Rows are points. Any point is a mix of the corners, with weights that add up to 1. It lies inside the corners' shape when no weight is negative. Is each point inside? If not, which corners have a negative weight?
(in the rows, 128 means zero)

Corners:
(1): [172  66]
(2): [174 116]
(3): [ 73 178]
Points:
[169 106] => inside
[143  93] => outside (2)
[ 80 172] => inside
[124 108] => outside (2)
[168  74] => inside
[ 85 168] => inside

Corners:
(1): [130 169 119 188 206 103]
(2): [184 161 129 221  71 204]
(3): [116 143  55  36 179  63]
(4): [189 123 143 130  93 155]
(5): [118 203 149 171 197 127]
(6): [120  65  55  96  95 121]
(7): [143 140 112 203  87  88]
Points:
[146 132 105 131 113 137] => outside (1)
[136 176 135 167 159 136] => inside
[146 132  85 145 111 136] => outside (4, 5)
[156 154 122 188 115 142] => inside

Corners:
(1): [168 160  93 201  88 119 158 121 157 114  16  81]
(2): [161 151 145 192 179  86 108 159  87  53 176 156]
(3): [114 143 151 105  82 163 168  94  66  81 190 161]
(4): [110 141 197 124 122 143 159  61 139   7 176 206]
(5): [143  94 138  89  90 137 146 139 102  54 179 158]
(6): [176 138 166 142 139 133 116 146 176 115 100 166]
(7): [133 171 132 103 190  94 122 132 128  80 167 120]
(8): [145 172 145 167 112  98  52 161 152  77 101 101]
(9): [183  81 145 133 139 120 132  82  91 101 181 138]
(10): [109 134  73 132 153  53 155 111  91 170  64 128]
(11): [100  80  94 186  99 116 114 155 203 155  47  28]
(12): [ 96 135  63 176 107 138 139 111 134 131  93 136]
(13): [107  98 126 142 166 141 171  78  44  38 141 131]
Points:
[129 120 129 158 117 122 135 116 146  96 107 113] => inside
[147 141 165 140 135 139 139  92 108  55 168 167] => outside (5, 10, 11)
[129 114 118 148 102 136 130 122 154  92 106 113] => outside (2, 3, 10)
[153 117 135 143 128 119 126 110 116  94 142 133] => inside
[133 141 115 146 129 122 156 104 109  92 121 148] => outside (8, 11)
[124 130 132 132 120 127 138 120 122  91 139 125] => inside
[134 136 124 149 128 108 127 127 119  88 136 128] => outside (6, 13)
